Rows are points. Any point is a mix of the corners, with weights that add up to 1. It lies inside the corners' shape when no weight is negative. Say inside or outside, and name the corners with a negative weight.

Corners:
(1): -3.15  1.72
(2):  0.87 -1.49
(3): 1.08 0.02
Points:
-1.89  1.56 => outside (2)
 0.25 -0.93 => inside
 0.51 -0.35 => inside
-3.11  1.43 => outside (3)
-0.99 -0.38 => outside (3)
 0.87 -0.29 => inside

Corners:
(1):  1.10  0.79 -1.55  2.54  1.04  0.18 -0.75  2.97 -2.94
(2):  0.44 -0.22  3.13 -0.12  0.46 -3.01 -1.02  2.40 -0.21
(3): -0.20  0.07  1.65 -0.84 -2.16  1.11 -0.21  1.05  2.67
(4):  1.99  0.92  0.55 -1.21 -0.85 -2.77  0.37  1.61 -0.57
(5):  0.37  0.26 -1.55 -1.15 -2.96  1.92 -1.57 -1.63 -2.72
(6): -0.28  1.27  1.08  0.79 -1.21  0.90  1.40 -1.35  1.45
(7):  1.42 -1.56  0.26 -1.07  0.52  2.96  2.02  0.40 -1.96
(8): -0.38  0.44 -1.25 -2.47  2.44 -2.80  0.97 -1.05  3.34
(9): -0.01  3.50  0.35  1.24 -0.10  1.85  0.49  2.12 -1.83
(10): -2.79 -1.31 -1.37  0.98 -0.79  1.94  1.38  1.49 -3.31
Points:
 0.01  0.10  0.20 -0.01  0.21  0.50  0.95  1.35 -0.83 => outside (5)
 0.45  1.59 -0.37  1.29  0.23  0.74 -0.02  2.04 -1.85 => inside
 0.63  0.66 -0.30  0.66  0.09  0.96  0.18  1.52 -1.72 => inside
 0.00  1.54 -0.82 -0.36 -0.30 -0.50 -0.24  1.39 -0.18 => outside (2, 6, 7)
 0.65  0.41 -0.47  0.48  1.16 -0.48  1.00  1.32 -1.43 => outside (3, 5)
-1.06 -0.19  0.38  0.12 -3.77  4.22  1.28  0.16 -2.68 => outside (1, 2, 8)
-0.74  0.25  0.35 -0.05 -0.20 -2.12  0.76  0.54  1.39 => outside (5, 7, 9)
 1.33  1.10  0.31  0.10  0.81 -0.37  0.95  1.50  0.76 => outside (2, 5, 10)

Corners:
(1):  0.60 -3.12  1.36 -0.09 -2.14 -1.31  1.93 -0.09 -1.46 -2.45 -2.46 -1.35 -1.49  1.52 -1.30 -0.65  0.81 -2.71 -0.18 -1.64
(2):  2.57  0.01  0.17 -1.68 -0.76 -0.23  0.40 -3.05 -2.17  0.60  0.33 -0.74 -1.65  2.43 -2.55 -1.10  1.47 -0.94 -1.17 -0.67
(3): -0.74  0.14 -1.70 -1.08 -2.00 -0.77  0.71 -0.60  1.04  2.39 -0.08 -3.32  1.16 -0.60  0.91 -1.22  0.11 -0.30 -0.23 -1.31
(4):  1.37  1.83 -1.73  1.62  0.99  2.73  1.38  2.29  0.92 -0.53  3.14 -1.07 -1.30 -0.98  1.23  2.84 -2.42 -4.07 -1.21  1.79
(5): -1.50 -1.07 -1.43 -2.26 -1.66 -2.11 -2.99 -1.53 -0.90 -0.61  0.34 -1.16  0.29  1.46 -1.00 -1.04  1.59 -0.83 -1.57 -2.32
(6): -0.33 -1.38  0.48 -2.49 -0.05 -1.90  0.29 -0.88 -1.64  0.65  1.03  1.09 -0.53  0.45 -0.57 -0.87  2.12 -2.00  0.03 -3.14
(7): -1.20  3.05 -0.62  1.23  0.35  0.78  1.06  3.07  1.77  2.90 -0.21 -1.33  1.97  0.54  2.75  4.04 -2.65  1.41  1.38  0.41
(8):  1.76  1.41  0.53 -0.15  1.45  2.62 -1.01  1.80  2.15  1.22  0.11 -0.02  0.49 -1.84  3.15  3.54 -3.04 -0.74  0.60  1.77
(9):  1.08  1.60 -2.61  1.63 -0.17  0.46  0.85  1.47  2.73  0.59  4.08 -0.30  1.80 -1.32  0.29  2.79 -3.82 -0.18  1.84  1.07
(10):  2.35 -1.41 -1.35 -3.18 -0.85 -2.36  0.96 -0.19 -0.18 -0.19 -1.08 -0.17  0.63  2.43 -1.40 -2.06  0.18 -3.55 -1.94 -1.12
(11):  2.02  2.19 -1.26  3.89  1.01 -0.59  1.93  0.70  2.02  0.43  1.42  0.00 -0.11 -1.39  3.41  2.13 -3.14 -1.31  1.21  1.54
(12): -1.35  0.61 -1.16 -1.29  0.27 -0.60 -1.04  0.86 -1.18  0.64  0.19 -1.54  2.80 -0.46  0.11 -0.83  0.51 -0.13  0.31  1.89
(13):  1.31  1.94 -1.82  3.52 -0.65  2.99 -0.03  2.04  2.32  1.05  0.71  1.13  0.85 -0.73  2.29  2.54 -0.61 -0.42 -0.38  0.35
(14): -1.01  1.54 -0.30 -1.31  1.04 -0.06 -0.51 -0.29 -1.32 -1.58  0.05 -1.83  3.20 -0.12  0.49 -0.02 -0.40 -1.01 -0.09 -2.72
(15):  3.06 -2.14  1.65 -1.96 -4.52 -2.77  0.77 -0.77 -2.18 -1.36  0.02 -0.04 -1.97  0.52 -0.61 -0.68  0.31 -1.10 -2.61 -1.20
(16): -0.84 -1.29 -1.32  1.39  1.98  0.51 -0.33  0.36 -0.55  1.32  1.33 -1.42  2.61 -0.89  2.77  3.53 -0.49  0.19 -1.34  0.52
(17): -0.51 -2.48 -0.01 -2.73 -0.92 -1.22  2.44 -1.57 -0.56 -2.96 -0.90  0.09 -1.19  1.77 -0.75  1.31  1.89  0.93 -0.85  1.15
(18):  2.46 -1.17 -1.03 -2.55  0.94 -2.36  0.77  0.64 -0.62 -1.30 -0.56 -2.33 -2.23  0.08 -1.67  0.64  1.61  0.22 -1.24 -1.09
(19): -1.05 -0.54 -0.91 -0.41  1.46  0.74 -0.59  2.06  0.40  1.23  0.26 -1.41  1.77  0.76  1.06 -1.62 -2.42  2.25 -0.71 -1.79
(20): -2.32  1.13 -2.01  1.47  0.25  1.97  0.69  1.01  0.84  1.83  0.00  0.83  0.28 -2.69  1.45  4.08 -3.54  0.02  0.33  1.14
(21): -0.28 -1.32  2.83  0.33 -1.25 -1.65  2.22 -0.61  0.39 -2.12 -0.15 -0.91  0.38  1.02 -1.80  1.96  0.48 -0.27 -2.68  0.47
Points:
 0.21 -0.39 -0.50 -1.07 -0.23 -0.57  0.71 -0.10 -0.16 -0.52  0.09 -0.72  0.25  0.35  0.07  0.69  0.17 -0.52 -0.52 -0.50 => inside
 0.62 -0.62 -0.46 -1.01 -0.24 -0.65  0.84 -0.59 -0.15 -0.10  0.28 -0.25  0.33  0.12 -0.10  0.45  0.08 -0.18 -0.66 -0.27 => outside (1, 4, 5, 7)
 0.71 -1.03  0.02 -1.13 -0.47 -0.07  0.35  0.20 -0.85 -0.06 -0.48 -0.38 -0.81  0.80 -0.30  0.85  0.54 -1.09 -1.64 -0.21 => outside (3, 9, 11, 14)
 0.14  0.12 -1.09  0.33 -0.24  0.21  0.35  0.47  0.48  0.76  0.50 -1.01  0.78 -0.33  1.02  1.24 -0.48 -0.46 -0.52 -0.22 => inside
 0.53  0.33 -0.41  0.09 -0.70  0.00  0.15  0.49  0.09  0.85  0.68 -0.54  0.82  0.00  0.76  0.59 -1.25 -1.28 -0.65 -0.39 => outside (17, 18)
-1.80  0.50  0.52  0.85  0.93  2.40  1.15  2.87  0.51 -0.63  0.45 -0.23  1.98 -1.12  1.97  3.92 -2.07  0.83  0.48  1.57 => outside (2, 3, 5, 10, 11, 18)
 0.16 -0.35 -0.54 -0.36 -0.12 -0.24  0.53  0.36 -0.09 -0.34  0.14 -0.90  0.71  0.31  0.29  0.58 -0.60 -0.70 -0.42 -0.65 => inside
 0.44  0.53 -1.73  1.13  1.64  0.94 -0.05  1.85  0.78  1.28  1.36 -0.04  0.34 -0.49  1.23  2.06 -1.90 -0.68  0.36  0.69 => outside (3, 14, 15, 17, 21)

Corners:
(1): -2.88 -2.24  0.92  0.55  0.34  1.16 -0.89 -0.69 -2.06  0.29 -1.16 -2.79  0.42  0.97 -0.71  0.00  0.00 -0.49 -0.98 -1.94
(2): -0.79 -1.64 -0.60  1.31  3.01  2.08  0.89  0.92  0.80  2.16 -0.57 -2.67  0.02  0.26  2.36  1.34  0.82 -0.75  0.51  0.10
(3):  1.66 -0.92 -1.05  0.11  1.45  1.18  1.45 -1.76 -1.82 -0.15 -0.80  1.15  1.14 -0.83 -1.95  1.49  0.10  1.37 -1.84 -2.55
(4): -2.63 -1.69 -0.01 -1.30 -0.29  0.22  0.48  0.87 -1.82  0.74  1.59 -1.10 -2.84  1.80 -2.51 -1.14 -1.02  0.63  0.49  1.21
(5):  0.86  1.79  0.15 -1.07 -2.32 -1.76  2.43  2.63  2.53 -1.02 -1.20 -1.11 -1.57  0.83 -1.80 -1.04  1.25  0.19 -0.01  0.97
(6): -0.92 -0.05  0.83 -1.39  3.27  2.73 -0.40  1.33 -3.46  3.06 -3.09  0.52 -1.04  1.89  0.97  0.96  1.69 -0.34 -2.04  0.53
(7): -0.90 -0.57 -0.25 -0.62 -0.59 -0.23 -1.72  1.48  1.48  0.96 -0.22 -3.27  1.70 -2.39  1.14  0.96 -1.36 -0.80 -0.25 -3.25
(8): -1.73 -1.21 -1.19  0.21  2.68  1.59  0.09  1.92  1.45  1.95 -0.93 -1.69  1.18 -0.88  2.40 -2.16  1.41  1.70  1.14 -2.40
(9): -1.10 -0.45 -1.15  0.32 -1.96 -0.50 -0.30  3.78 -2.15 -2.13 -0.63 -3.04 -0.26 -0.17  0.60 -2.54  2.05  1.44 -1.50  1.06
(10): -2.37  0.88  2.02  1.20  1.27  0.44 -1.08 -1.83 -1.81  2.65 -1.44  0.11 -1.81 -2.24  1.47 -1.67 -0.33 -0.60 -0.53 -2.01
(11): -1.70  0.77 -2.32 -1.75 -1.07  0.53  1.06  0.65 -0.26  0.98 -2.73 -0.02  1.85 -1.70 -1.42 -0.99 -1.02  2.54 -1.21  0.35
(12): -0.06  0.28 -2.27  1.75  0.17  1.28  2.62  3.09  1.69 -0.82  0.54  1.43 -0.67  1.31 -1.34  0.98  1.62  0.62 -1.19  0.56
(13): -2.22  0.24  0.35  0.34  1.62  2.44  0.62  2.56  0.80  2.17 -1.56 -2.21 -0.64 -0.96 -0.47 -0.60  0.63  1.68  3.01 -0.67
(14):  0.20 -1.17  2.83  0.84  2.52  1.70 -1.67 -2.13 -0.07  1.46 -1.53 -0.51  1.72  0.21  0.60 -0.21  2.16  0.15 -2.61 -0.19
(15):  2.18  1.75 -3.01  0.52 -0.94 -2.39 -0.57 -0.55  1.89  1.53 -1.64 -0.11  2.34  1.02 -1.39 -2.32 -1.20  3.60 -0.74 -0.48
(16): -2.16  1.82 -1.53  1.81  3.24 -1.37 -0.49 -1.08  0.40  1.74  1.33  0.94  0.79 -1.76 -0.80  0.48  1.33  1.75  0.94 -1.18
(17):  1.42  1.63  0.91  0.44  2.45 -2.11 -1.83 -3.37  2.12 -0.28  0.87  0.84  2.68  0.46  2.56  0.25 -0.22  5.13  1.00  0.39
(18):  0.75  1.77  0.84 -1.48  0.07 -1.26  0.94 -0.46  0.07 -1.34 -1.02  0.35  1.10 -0.25 -2.35 -0.17 -2.09  2.10 -3.17 -0.64
(19): -2.11 -1.25  0.27 -1.02  4.33  0.63 -1.60 -3.47 -1.12 -0.13 -0.17  0.48 -2.14  0.18 -2.29  1.42 -0.88  2.76 -1.61  1.75
(20): -0.50  2.27 -0.98 -0.70 -1.09  1.68 -0.52  0.96  0.74  1.68  0.42 -2.90 -1.51  1.82 -0.63  0.19  0.02 -1.31 -0.98 -0.97
(21):  0.15  0.74 -0.27 -1.06  2.08  2.97  0.71 -0.56  0.80  0.49 -1.10  1.10 -0.25  1.09  1.25 -1.34 -0.07 -0.57  0.94  0.11
Points:
-1.30  0.20 -0.69  0.22  0.60  1.00  0.29 -0.31 -0.89  0.55 -0.82 -0.01 -0.29 -0.28 -1.22 -1.25  0.00  1.07 -1.03 -0.66 => outside (2, 5, 6, 7, 17)
-1.06 -0.85 -0.60  0.32  0.94  1.45 -0.36  0.22 -1.07  1.61 -0.97 -0.94  0.37  0.49  0.22 -0.43  0.71 -0.25 -1.05 -1.06 => outside (5, 13, 17, 18, 19)
-0.96 -0.06 -0.75  0.56  1.39  0.80  0.15  0.58 -0.21  0.90 -0.27 -0.51 -0.16  0.10 -0.46 -0.06  0.56  0.60 -0.57 -0.61 => outside (5, 11, 17)
-1.22  0.77  0.44  0.29  1.49  0.30 -0.80 -0.13  0.72  2.18 -0.40 -1.39  0.32 -0.08  0.65 -0.40  0.30  0.06  0.46 -1.31 => outside (3, 9, 11, 12, 19)

Corners:
(1): -0.13  0.51 -1.87 -3.15  0.95  0.35 -3.28  0.37 -1.05  0.30  0.86  0.43 -0.72  1.48  0.14 -1.85 -0.92 -2.13  3.88  1.56
(2): -2.09 -0.27  0.64  1.58  4.12 -3.09 -1.28  0.20  1.26 -1.10  0.96  0.97  0.18  2.38 -3.02  0.39  1.01  1.25 -0.74  2.66
(3): -2.90 -0.72  2.30 -1.62  0.29 -2.69 -0.82  2.15 -1.48  1.20  0.97  1.26  0.53 -3.09 -1.65 -1.64  0.27  0.72  1.60  0.40
(4):  0.24 -0.91 -0.54 -0.94  2.36  0.61 -1.29 -0.14 -1.01 -0.67 -0.05  0.00  1.03  0.29  1.94  0.56  2.56 -1.51 -0.07 -0.52
(5):  3.75  0.18 -0.07  3.04  2.57 -0.28 -0.89 -0.50 -0.09 -1.05 -1.54  2.42  1.31  0.85 -1.00  0.00 -0.89 -1.90 -1.28 -0.17
(6):  0.52 -1.94 -0.77 -0.20  0.69 -1.50 -1.32  0.08 -1.27  0.08  0.17  0.48 -0.33  0.66 -1.45 -0.37  1.99  1.26  2.96  0.30
(7):  0.31  0.59 -0.36 -0.49  0.95  2.16 -0.39  0.54  0.29  2.05 -2.17  1.03  1.39  1.97 -2.04 -0.52  0.33 -0.94 -0.23 -0.16
(8):  2.74 -0.13  0.60 -0.15  0.97 -2.23 -0.05 -5.42  1.91  3.20  0.08 -0.55 -0.18 -1.60  2.26 -0.46  1.31  0.15 -0.56  2.26
(9):  1.53  0.74  0.57 -1.44 -1.85  0.55 -1.58  1.10 -1.96  0.27  1.20 -2.35  0.55 -0.05  1.01  4.70  0.26  0.92 -2.94  0.63
(10):  1.00 -1.14 -0.39  0.45 -0.27 -1.36 -0.27  1.13  1.23  1.75  1.65 -1.30  0.28 -1.53 -1.82 -0.15  0.28 -0.90 -1.38 -1.20
(11):  1.98  0.93  1.63 -0.01 -0.92 -1.11 -1.06  0.55 -1.25 -1.24  1.27 -1.00  0.87 -0.56 -1.36 -0.63 -0.26  2.31 -2.98 -2.30
(12):  2.22  0.58 -0.28 -1.90 -0.39 -0.60  1.14 -0.82  0.70 -0.29 -0.09 -0.48  1.10 -5.11 -0.42 -1.41 -0.80  2.43  0.02 -1.08
(13):  0.55 -0.57 -1.90 -0.93 -1.60 -0.12 -0.07 -0.20  0.29  0.10 -1.96  1.75 -1.41 -0.87  2.83  1.31  1.28  1.87  1.13  0.52
(14):  2.77 -0.75  1.61  0.64  1.23  2.12 -1.09  1.11 -0.76 -2.05  0.56 -0.87  1.96  1.43  0.21 -1.41 -0.06  0.89 -0.03 -0.87
(15):  0.86 -0.85  2.22  0.36 -0.83 -0.18 -0.03 -0.61  3.47 -1.21 -0.93 -0.45 -0.66 -2.67 -2.21 -0.56  1.11  0.93  0.45 -2.10
(16):  0.71 -1.18 -1.62 -2.75  1.29 -0.28  1.55  0.65 -3.07 -1.20  1.60 -3.07 -1.30 -0.54  1.20  2.55 -2.16  2.79 -1.92  0.53
(17):  1.88  1.26 -0.86 -1.75  0.88 -0.11  1.19 -0.88 -0.41 -0.20  4.78 -0.42 -1.03 -0.90 -0.58  1.55 -2.53  2.47  1.65 -2.73
(18): -0.93  1.08  2.28 -1.67  0.93 -2.04  2.79 -1.63  4.25 -0.37  0.79 -0.95 -1.21  0.50 -0.24 -2.18  4.39  0.01  1.03  1.07
(19): -0.97  0.18 -0.07 -1.48 -1.30 -2.37  2.16  0.94  2.46  1.05  1.88 -2.85  0.05  0.79 -1.36  1.77 -3.01  2.42  0.98 -0.85
(20): -0.28  0.69 -0.33  1.09 -2.51  1.66 -0.41 -0.07  1.17 -1.13  0.05  0.63  0.89 -0.91 -0.18  0.47 -0.30 -1.87  0.78 -0.24
(21): -0.30  3.01 -0.06  6.19  1.44  1.77 -1.32  2.16  1.94 -2.25 -2.69  0.19  1.58  0.21 -2.80 -1.03 -0.24  0.98 -0.36 -1.32
Points:
 0.28  0.15  0.10  0.02  0.76 -0.42 -0.57  0.71  0.17 -0.62  0.32  0.00  0.35  0.22 -1.07  0.02 -0.01  0.56  0.12 -0.22 => outside (8)
 0.92  0.11  0.20  0.08  0.51 -0.42 -0.53 -0.11  0.25 -0.07  0.27 -0.17  0.09 -0.37 -0.68 -0.16  0.26  0.68 -0.11  0.16 => outside (4, 19)
 1.22  0.11  0.30  0.17  0.33 -0.07 -0.01 -0.19  0.56 -0.55  0.26 -0.66  0.39  0.04 -0.16  0.61  0.73  0.74 -0.79 -0.36 => outside (1, 3)
-1.22 -0.50  0.79  0.78  0.20 -0.61 -0.49  1.85  0.48 -0.70 -0.38 -0.24  0.36  0.54 -1.57  0.38  1.07  1.01 -0.48 -0.11 => outside (1, 5, 8, 12, 17)

Corners:
(1):  0.58  2.64 -0.73  0.48 -1.00  0.86  0.23 -2.18 -0.42 -1.67 -3.36  1.12  0.77 -2.05  2.51 -0.15  0.00  0.48  0.36 -1.00
(2):  1.16  0.04 -0.63  0.39  0.06 -1.25  2.15  0.19  1.93  0.44  1.60 -1.49 -0.54  1.27 -0.49 -0.80 -1.87 -0.29  0.62  2.55
(3):  0.64  1.05  0.50 -0.87 -5.70  1.87 -0.75 -1.04 -1.92 -1.53 -2.49  1.12 -1.86  0.99 -1.43  2.13  0.45 -2.63 -0.04 -2.02
(4): -0.72  1.39 -1.25 -1.86  1.87 -0.14 -0.83 -0.84  1.26  1.40  0.45 -2.42 -2.54  1.95  1.45  2.36 -0.33 -0.08  1.46  1.89
(5):  0.46 -0.90 -1.95  0.93  2.22 -0.59  1.66 -0.28  0.04  1.19  0.14 -0.88  1.99 -3.81 -2.60 -0.19  1.24  0.61  2.76  1.16
(6):  0.12 -2.16  0.98  1.57  0.26 -0.27  0.05  0.88 -2.12  2.72 -1.98  0.16  5.65 -2.81 -1.22 -0.02 -1.52 -0.46 -2.51 -1.05
(7):  1.08  0.83 -0.07 -0.43 -1.44 -0.99 -1.65  1.76 -2.33 -1.04 -1.50  2.17  0.32 -1.26  2.05 -2.06 -0.58 -2.72 -1.14 -1.91
(8): -0.74  1.94  0.68  0.21 -2.10  1.80 -2.60 -0.29 -0.66  1.59 -0.07  0.30  0.74  2.08 -3.57 -2.07  0.15  0.05 -0.34 -2.10
(9): -1.16 -1.72  0.10 -3.34  0.20 -0.09  1.29 -0.66  3.29  1.53  0.55 -1.36 -1.89  1.97  0.75  0.27 -0.01  0.36  0.19  4.05
(10): -0.34 -1.63 -0.44  0.66  0.73 -2.42 -1.60 -2.14 -0.70  0.64 -0.04 -1.86  1.96  0.46  0.10 -0.35  0.16  0.31  1.17  4.36
(11):  0.84  0.71  0.59 -2.31 -0.07  0.25 -0.08  0.11  0.27  0.09  0.94 -3.09 -0.08  1.77 -0.77 -0.86 -0.38  1.73  1.54  1.45
(12): -1.67  1.53 -2.18  0.25 -0.03  2.39 -1.83  0.78 -0.93  1.92  1.76  2.39  2.55 -0.84 -1.39  1.82  0.76  2.24 -0.47 -2.93
(13):  0.67 -0.77 -3.07  1.20 -0.82 -1.42  1.69  0.18 -2.67 -1.09 -3.94  1.91 -0.15  0.12  0.35 -0.68  0.85 -0.22  0.77 -2.49
(14): -1.35  0.12  0.75  0.46 -0.84  0.33  0.70 -0.56  0.54  2.91  1.02 -2.42  1.38 -0.42  0.55 -0.05  1.46  0.97  3.46  1.28
(15): -0.93 -3.95 -1.28 -0.45  2.02  0.37  2.72 -1.88  0.56  1.49  0.88  0.89  0.31  0.10 -0.39  0.98 -1.33  0.46  2.41 -0.53
(16): -1.35 -1.62  0.30  2.77  1.50  0.63  0.18  0.85 -0.65  2.26  2.08 -1.49  1.18 -0.29  0.50 -0.15  0.29  2.16  0.06 -1.30
(17): -3.23  2.60 -0.41 -0.33  1.03 -0.26  1.13 -1.03  2.61 -0.74 -0.80 -2.12  1.20  1.29  0.38  0.81  0.29 -0.32  0.30  2.54
(18):  0.66  0.12  1.90 -0.13  3.64 -3.47 -0.53 -0.11  3.53  0.96  1.43 -1.09 -0.25 -1.12 -1.49  1.43  1.34  1.27  1.55  0.94
(19):  0.08  2.01 -1.02 -2.28 -3.61  1.95 -2.13  1.34  2.79 -0.61  0.59 -1.44  1.97  2.10  0.78 -0.51 -0.05 -0.84 -2.97  0.16
(20):  1.51  2.64 -0.87 -2.55 -0.55 -1.08  1.25 -2.26 -0.46 -1.23 -1.01  0.62 -1.75  1.54  1.00  0.47  1.64 -2.51 -0.48 -1.21
(21):  0.00  1.23  2.43 -1.65  2.04  0.43  0.60  0.20  3.60 -0.80 -0.69 -0.11 -0.36  3.20  1.03  0.23  0.66 -0.92  1.27  3.19
Points:
-0.22 -0.30 -0.27 -0.27  0.18 -0.28  0.38 -0.12  0.64  0.53 -0.21 -0.62  0.38 -0.12  0.24  0.51  0.01  0.09  0.93  0.90 => outside (8, 20)
-0.20  0.29 -0.46  0.07  1.10 -0.35  0.07 -0.14  0.79  1.12  0.28 -0.98  1.54 -0.49 -0.77  0.04  0.51  0.82  0.64  0.92 => outside (3, 7, 15)
-0.49  0.57  0.21 -1.11  0.37  0.16 -0.12 -0.14  1.55  1.17  0.96 -1.52  0.30  1.06 -0.67  0.53  0.25  0.53  0.44  1.70 => outside (1, 7, 13, 15)
 0.36 -0.12 -0.13 -0.44 -0.62 -0.55 -0.20 -0.40  0.18  0.18 -0.51 -0.62  0.18  0.90  0.23 -0.25 -0.02 -0.28  0.31  0.66 => outside (5, 12, 17)
-0.78  1.03 -0.75 -0.46 -2.05  0.90 -1.07 -0.40 -1.00  0.19 -1.28  0.47  0.64  0.39  1.01  0.25  0.09 -0.88 -0.75 -1.32 => outside (2, 5, 11, 18, 21)
